Every row gives one point. Any point is a mix of the corners, with weights that add up to 1. It lies inside the corners' shape when no weight is negative. Say inside or outside, and name the corners with a negative weight.

Corners:
(1): [0.5 6.2]
(2): [ 3.3 -5.2]
(3): [-2.1  0.9]
Points:
[-1.1 -1.5] => outside (1)
[ 3.0 -4.5] => inside
[ 2.9 -4.5] => inside
[1.4 4.0] => outside (3)
[ 0.4 -2.9] => outside (1)

Corners:
(1): [ 0.9  1.2  2.1  1.0 -2.9  7.9 -5.7 -2.9]
(2): [ 4.6 -2.7 -3.2  0.4 -6.9 -2.4  4.3 -3.0]
(3): [-3.2  7.2 -1.4  7.0  0.9  7.2 -3.1  2.0]
(4): [1.0 0.6 1.0 3.2 2.3 3.5 4.7 0.3]
(5): [ 7.4 -3.3  3.6 -1.7  0.7  0.4 -4.9 -2.0]
(6): [-5.7  1.4  5.4  0.1  5.4 -2.3  7.2  7.5]
(7): [ 3.6 -4.5  3.0  1.9  2.3  4.9 -2.7  2.6]
(8): [ 1.6  1.7 -0.2 -2.8 -0.5  2.0  2.1  2.2]
(9): [ 2.3 -5.6 -0.1 -4.8  5.7  0.8 -2.4 -0.6]
Points:
[-1.2  1.4  0.7 -0.5  2.9  4.3  0.9  1.3] => outside (2, 5, 7)
[-0.1  1.3  1.6  1.6  0.7  0.3  4.9  3.6] => outside (1, 9)
[ 1.4  0.4  0.4 -0.6  0.1  1.8  2.1  1.2] => inside
[-1.2  3.4  0.1  4.2  1.1  5.3 -1.8  1.9] => inside
[ 2.5 -3.2  1.5 -1.1  1.5  1.0 -2.0 -0.4] => outside (4, 8)

Corners:
(1): [-2.0 -0.3  0.1  1.0 -1.5 -0.3  3.8  0.2  3.5 -3.0 -0.4 -3.3  0.8 -2.2]
(2): [-3.8  2.0  1.6  0.0  2.3  4.3 -2.0 -4.6 -0.7 -2.6  4.1 -1.5  1.0  1.5]
(3): [ -2.9   3.1 -10.1   4.3   1.9   1.2  -5.4  -6.4  -0.7   4.3   0.9   4.9
   3.8   0.6]
(4): [ 4.5  3.7  2.6  4.6  3.9 -1.7 -4.5 -3.6  5.3 -4.3  2.7  2.2  0.2  5.4]
(5): [-2.6 -6.9 -3.4 -3.0 -3.5  3.9 -4.3 -6.7  5.5 -0.6  2.8  4.5  5.5  0.6]
(6): [-4.8 -5.3 -8.1  3.1 -2.5  8.9 -7.5 -6.6  5.5 -2.0  5.1  5.2  5.7  0.2]
(7): [ 5.1  2.5  5.9  5.3  5.8  2.5  1.2  0.2 -2.0  0.8 -0.6 -2.9  1.8  0.7]
(8): [ 0.0 -4.0  2.1  0.6 -1.2  2.8  5.1  1.0 -3.0  0.3 -1.6 -0.5  0.9  1.6]
(9): [ 6.3  5.7 -3.1 -2.0 -1.9 -7.4 -2.2  3.7 -0.6  1.5  1.2 -2.1 -3.4  2.1]
(10): [-5.3 -1.3  0.3  1.4 -3.3 -3.6 -4.6 -2.7  4.3 -7.4  0.3  0.0  4.4 -1.5]
(11): [ 9.5  9.1  8.4  0.2 -2.5  0.4  3.1  2.4  2.6 -7.4 -1.9 -4.2 -1.6  4.2]
(12): [-0.2  0.6 -4.9  2.3 -4.6 -3.6 -4.7 -5.9 -0.7 -2.2  3.4 -3.2 -1.5 -1.5]
(13): [ 7.6  6.0  5.6  0.5  0.6  1.6  2.6  0.2 -2.7 -4.5 -1.6  1.0 -4.1 -2.5]
(14): [ 1.8 -3.1  1.0 -4.8 -1.5  4.1 -1.8 -3.4  1.6 -7.3 -2.1 -1.3 -2.5  0.1]
(15): [-5.4  2.2  1.4 -2.0 -1.2  1.6 -4.1 -5.1 -2.5  1.6 -2.3 -0.8 -5.1  0.0]
Points:
[-1.2  0.8 -0.9 -0.1 -1.9  0.0 -2.7 -2.9  1.8 -3.2  0.6  0.3  0.1  0.2] => outside (7)
[-0.3  1.2  0.7  2.9  0.4  1.9 -1.8 -3.0  1.6 -1.9  1.1 -0.3  2.5  1.5] => outside (9, 13, 14)
[ 0.0  0.8 -1.3  0.6 -0.5  0.8 -3.3 -3.7  0.9 -1.5  1.1  0.9  0.7  0.9] => outside (1)
[ 2.5  3.2  1.8  1.8  0.8  0.7 -1.3 -1.9  0.9 -3.0  0.4 -0.3 -0.6  1.5] => outside (5)
[ 0.7  0.3  0.4  1.1  0.2 -1.3 -1.2 -1.7 -0.5 -0.6 -0.8 -0.6 -0.1 -0.4] => outside (2, 6, 11)
[-1.2  0.8 -5.1  2.5 -2.2 -0.7 -3.0 -3.4  0.2  1.0  1.0  0.1  1.7  0.0] => outside (2, 4, 13, 14)

Corners:
(1): [-1.3  1.3  1.9 -8.0  0.4  4.1 -2.1  2.1 -4.0 -5.0  1.7  0.5 -1.8 -2.4
 -0.6  0.5 -1.7  1.2 -3.4 -2.5]
(2): [-4.2  3.1 -0.6 -0.5 -0.8  4.3 -4.8 -1.2  0.1 -6.1 11.1  2.7  3.8  1.4
 -0.8  2.9 -2.0  6.8 -1.6 -0.1]
(3): [ 2.9  2.2 -2.5  8.8  1.7 -5.1  5.3  3.3  3.7  6.0 -4.9 -0.2  0.6 -1.5
  4.3 -2.0 -3.1 -5.2 -0.2  7.3]
(4): [-2.4 -2.5 -0.7 -3.3 -5.3  2.4 -2.7  3.1 -4.4 -3.1 -2.5 -0.8 -0.2  1.4
 -1.0  4.3  3.8  2.7  0.2 -1.5]
(5): [-2.2  6.4 -4.0 -2.4  2.2 -8.9  2.7  2.6  4.0  5.4 -1.6 -4.7 -2.6 -1.6
 -0.8  1.4  2.1 -2.6  3.3  0.7]
(6): [-4.5 -3.2 -4.4 -1.2  0.5 -0.3 -5.6 -1.3 -4.3 -4.2  1.6 -1.8  1.5  3.1
 -3.8  1.2 -3.4  4.8  2.1 -0.5]
(7): [-1.7  0.0  5.8  1.6  0.3 -3.1 -2.7  3.9 -6.3 -4.3  2.4  3.4  0.0 -0.3
 -1.1  1.1 -1.6  1.5  2.7 -1.0]
(8): [  7.9   3.5   3.0   3.9   4.4  -4.0  -0.4 -11.0   2.9  -2.4  -1.0   1.3
   0.0   2.2  10.3  -2.2   8.1  -1.5  -5.2  -0.7]
(9): [ 0.2 -1.3 -0.9 -5.2 -2.4  4.0 -3.5 -2.0 -2.6 -4.0 -0.9 -0.1  3.6  0.7
  1.0 -3.0  0.1  0.9  4.4 -2.4]
(10): [ 1.6 -0.4  1.8 -2.2 -2.7 -1.4 -0.5 -2.6 -5.0  0.6 -1.1  2.7  4.1 -2.1
 -3.1  2.2 -1.5  1.8 -3.9  0.2]
(11): [ 2.4  0.7 -6.8  4.8  5.0 -5.4 -2.5  6.3  1.6  5.3  0.2 -0.7 -1.7 -1.2
 -3.0  1.0 -2.6 -4.3  7.1  6.3]
(12): [ 1.4  5.8 -5.7  0.0  1.7 -6.5 -2.0  2.3  7.1  0.0 -6.3 -1.7  1.0 -1.6
  0.0  2.8 -1.3 -3.3  4.2  3.0]
(13): [  5.1   6.4   8.9   4.7   1.3  -5.7   0.3 -10.9   3.8  -4.9  -1.5   4.0
  -1.9  -2.8   7.7 -10.8   7.9  -4.0  -5.5  -0.6]
(14): [ 0.2  7.5 -3.6  1.5  5.4 -7.8  0.3  2.4  0.3  2.7 -6.5 -6.1 -1.1 -0.1
 -2.6  1.2  1.6 -9.6  4.3  5.9]
(15): [-1.9  2.3  0.3  2.8  1.0  0.9 -3.3  0.8 -2.5  0.6 -0.4 -3.2  1.3 -2.8
  4.1  0.1  2.5  3.0 -1.6 -6.4]
(16): [-0.5  5.3  0.9 -5.8 -3.7  2.5 -4.2 -4.3  0.3 -4.3  0.4  1.9 -4.0  3.8
  3.4 -2.2 -0.8  4.1 -2.8 -1.7]
(17): [ 4.2  1.6  0.7  5.6 -0.1 -2.1  5.2 -6.9  4.9  3.6 -4.3  5.7 -0.5  0.5
  5.1 -7.2  4.5 -5.2 -5.6 -3.5]
(18): [-0.9 -3.2  7.1 -4.4  2.6  2.9 -3.7  2.7 -1.6  0.3  1.0 -5.1 -0.9  1.6
 -4.9  0.0 -0.4 -1.7 -3.0 -0.4]
(19): [-1.0 -0.6  0.0 -1.2  3.3  3.8 -0.9  2.3 -3.8 -1.5 -0.4 -3.8 -1.6  0.7
 -6.7  0.4 -0.7  6.1  1.6 -3.2]
(20): [ 0.9  2.4  7.5  1.5  6.6 -3.4 -3.0 -6.4  3.0 -0.3 -2.9  6.7  4.6 -1.1
  6.7 -8.9  9.3 -2.3 -4.1 -1.0]
(21): [-3.0  1.3  1.2 -1.6  4.6  2.4 -3.0 -3.4  0.3 -1.9 -2.6 -0.3 -2.8 -2.9
 -4.8  4.8 -1.4  2.7  3.2 -0.6]
Points:
[ 1.4  1.3  0.3  0.7  1.3 -1.8 -1.5 -1.4 -0.3 -0.5 -1.1  0.5  0.3  0.0
  1.4 -0.2  2.1 -0.4 -0.5  0.3] => inside
[-0.7 -1.7  3.3 -3.5 -1.3  3.7 -4.9 -3.9 -3.7 -5.1  2.1  2.7  1.3  0.8
  1.1 -1.5  1.1  3.0 -2.3 -3.2] => outside (3, 5, 12, 14, 19)
[ 0.4  1.1  0.4 -0.3  1.6  0.1 -1.1 -0.6 -1.1 -1.0 -1.0 -0.9 -0.1  0.0
 -1.1 -0.4  0.6  1.5  0.2 -0.9] => inside
[ 0.8  1.9  0.9 -0.3  1.6 -1.5 -2.2 -2.6 -0.3 -1.9 -0.6  0.0  0.2  0.2
  1.3 -1.0  2.1  0.0 -0.3 -0.9] => outside (3)
[-0.1  2.9  0.4  0.4  2.3 -1.9 -0.8  1.1  0.9  1.1 -1.0 -0.3 -0.1 -1.6
 -0.5 -1.3 -0.2 -1.3  1.0  0.4] => outside (4, 6, 8)
[ 0.2  1.9 -0.8  0.4  1.4 -2.6 -1.7  1.0 -1.1 -0.3 -2.0 -0.3 -0.3 -0.9
  0.3  0.2  0.5 -0.4  1.6  0.8] => outside (2, 17, 18)
[ 0.9  2.4  0.9  0.2 -0.5 -2.6  0.6  2.0 -0.6  0.7 -2.8 -0.8 -1.7 -1.3
 -0.4 -0.3  1.0 -1.7 -0.8  0.2] => outside (2, 6, 8, 9, 20, 21)
[ 0.8  1.5  1.7  1.0  2.2 -1.9 -1.1 -1.6  0.1 -0.8 -1.1  0.6  0.6 -0.7
  1.0 -1.3  2.1 -1.1 -0.5 -0.2] => outside (16)

Corners:
(1): [ 0.7 -0.6  2.1  0.5  2.4  1.5  4.4  0.2 -0.5  3.5  0.7 -1.1 -0.9  6.6
 -0.1 -4.3  5.4 -9.2  7.8 -3.9]
(2): [ 1.7 -0.7 -3.5  2.6  4.3 -1.3  4.2 -3.9  2.3 -1.0 -7.0  5.9 -1.8 -2.7
  5.6  0.4 -2.5  2.1 -4.0  2.2]
(3): [-0.8  9.9 -5.0  3.8  4.1 -0.3  0.8 -1.2  1.9  2.3  3.8 -7.0  7.5  9.2
 -6.8 -2.2  1.4 -4.1 -4.4 -4.4]
(4): [-1.8 -2.8  1.1 -6.4 -2.1  3.2  5.2 -1.7  4.0  3.7  1.8  1.5  6.8  2.4
 -0.6  2.6  0.6  2.4  0.5 -1.4]
(5): [ 2.5 -3.8  0.1 -5.0 -1.2 -4.6  4.3  3.8 -0.1 -3.6 -4.0  2.7  9.2 -0.9
 -3.8  2.3  1.2 -3.2 -2.5 -0.3]
(6): [-2.4 -3.8  0.7 -7.2  4.3 -5.6  3.0 -1.1  2.1 -8.1  0.0 -6.4 -1.3  2.1
  4.9 -2.8  3.1 -1.2 -3.3  0.2]
(7): [ 4.7 -3.9 -1.3 -3.3 -2.0  1.4  5.1  1.3  3.6  0.2 -1.1  4.1  4.1 -5.4
 -3.2 -5.5 -2.0  2.5  6.1  0.4]
(8): [-4.3  4.7 -0.4  2.9  3.5  2.0 -3.1  3.1  2.3 -8.8 -6.0 -5.4 -1.8  2.1
 -0.8  1.7  1.5 -1.2 -6.7 -1.8]
(9): [-5.8 -0.3 -9.8 -2.7 -2.1  1.2 -0.8  1.8  1.0 -2.2  7.5 -2.4 -5.0 -4.9
 -2.9 -1.2  7.7  0.7  1.0 -1.8]
(10): [-3.4  1.6 -0.5 -0.3 -1.9 -3.8  2.1 -7.1 -3.6 -1.5 -1.8 -4.4 -3.5 -5.3
 -0.7  3.6 -1.3  1.0  0.7  0.5]
(11): [-1.8 -4.4  3.6 -3.1  2.4 -1.1  3.4 -5.9  3.2  2.9  0.9  1.0 -0.1 -4.6
  0.8  1.9  1.9  1.7  2.7  0.0]
(12): [-4.0  5.5  3.6  5.0  0.7  5.9 -3.3 -4.0 -3.6 -0.8 -2.2 -4.8 -5.0 -6.9
  2.3  4.4 -0.3  1.8 -3.4  3.7]
(13): [ 3.7 -0.5  1.2 -1.6 -4.3  4.7 -3.6 -0.4 -2.7 -6.5  0.5  3.1  0.0 -4.4
  0.8  1.9 -0.3 -3.7  7.6  4.8]
(14): [ 1.4 -1.8  3.7 -0.5  3.2 -5.1  1.8 -8.0 -3.0 -0.4  3.4  2.5 -3.8  3.5
 -1.2 -4.7 -2.2 -2.3  3.0 -1.2]
(15): [-1.6  6.1  0.8  7.3  1.3  5.9 -5.0 -0.9 -1.8  0.2 -2.9 -3.9 -7.0 -4.4
  0.0  6.1 -1.2 -6.6 -1.5 -1.4]
(16): [-0.1  3.2 -0.9  4.0 -5.9  0.3 -1.2  1.1 -2.5 -8.5  5.0  2.4 -2.5 -6.5
 -4.8  1.2 -0.3 -1.5  4.6  0.4]
(17): [ 0.0  3.6  0.7 -3.4 -2.0 -3.3  4.7  0.0  1.3  3.4 -1.0  2.0  1.0  6.4
 -0.2 -4.1  5.0 -6.1  3.2 -2.5]
(18): [ 6.3 -5.1  2.9 -6.0 -2.1 -4.7  2.5  0.3  2.9 -1.3 -1.3 -0.5  4.8  6.9
 -0.8  1.6 -0.5  0.1 -4.7  1.7]
(19): [-0.4  0.8 -0.3 -1.3  3.3 -0.8  0.2  1.5  0.0  2.9  0.4  2.2 -2.2  0.5
  2.5  5.8 -2.2  1.2  7.3 -4.3]
(20): [ 3.4 -3.3  0.0 -0.3 -2.4  1.4 -1.2 -0.8  0.8 -3.1  5.1  3.8  3.9  3.0
  2.1 -3.7  6.9 -3.6  1.9 -6.2]
(21): [-6.0 -1.7 -2.5 -1.6  2.1 -2.1  3.0 -4.6  6.1  4.7 -4.6  1.4  3.3 -0.7
  3.2  1.7 -5.3  5.5 -5.3  1.8]
Points:
[ 0.7 -0.1  0.2 -1.7  1.5 -2.0  3.5 -2.1  2.5 -0.8 -3.2 -1.6  4.9  2.1
 -0.1 -1.9  1.2 -1.4 -2.6  0.2] => outside (4, 9, 14, 15, 16, 19)
[-0.1 -0.3  0.1 -0.8  0.7 -0.9  1.2 -1.8  0.3 -1.1 -0.1  0.1 -0.7 -0.8
  0.1  0.0  0.7 -1.1  1.0 -0.3] => outside (4)
[-0.6  0.0 -0.2 -1.3  1.4 -1.1  2.2 -1.2  1.3  0.2 -1.4 -0.7  0.8  1.2
  0.0 -0.1  1.1 -1.2 -1.0 -1.4] => outside (13, 16)
[ 0.7 -1.2 -0.9 -1.9 -0.3  0.0  2.2  0.0  1.4 -0.6  0.1  0.8  1.1 -1.2
 -1.1 -0.9  0.7 -0.4  2.2 -0.8] => inside
[-0.7 -0.1 -0.2 -1.7  0.8 -1.0  1.7 -0.7  1.2 -2.2  0.0 -1.2  1.6  0.6
 -0.4  0.0  1.3 -1.2 -0.7 -0.9] => inside
[ 4.1  0.0  0.0 -2.3 -2.4 -0.5  2.5  1.0  0.1 -2.6 -0.6  1.5  4.0  1.5
 -0.3 -0.1  0.8 -3.9  3.5 -0.7] => outside (8, 9, 11, 12, 14, 21)
[ 1.1 -1.9  1.2 -4.5  1.8 -2.5  4.4 -2.1  2.6  1.3 -0.6  1.1  2.3  5.7
  1.5 -3.0  1.5 -2.1  3.2 -1.9] => outside (5, 9, 12, 15, 16)
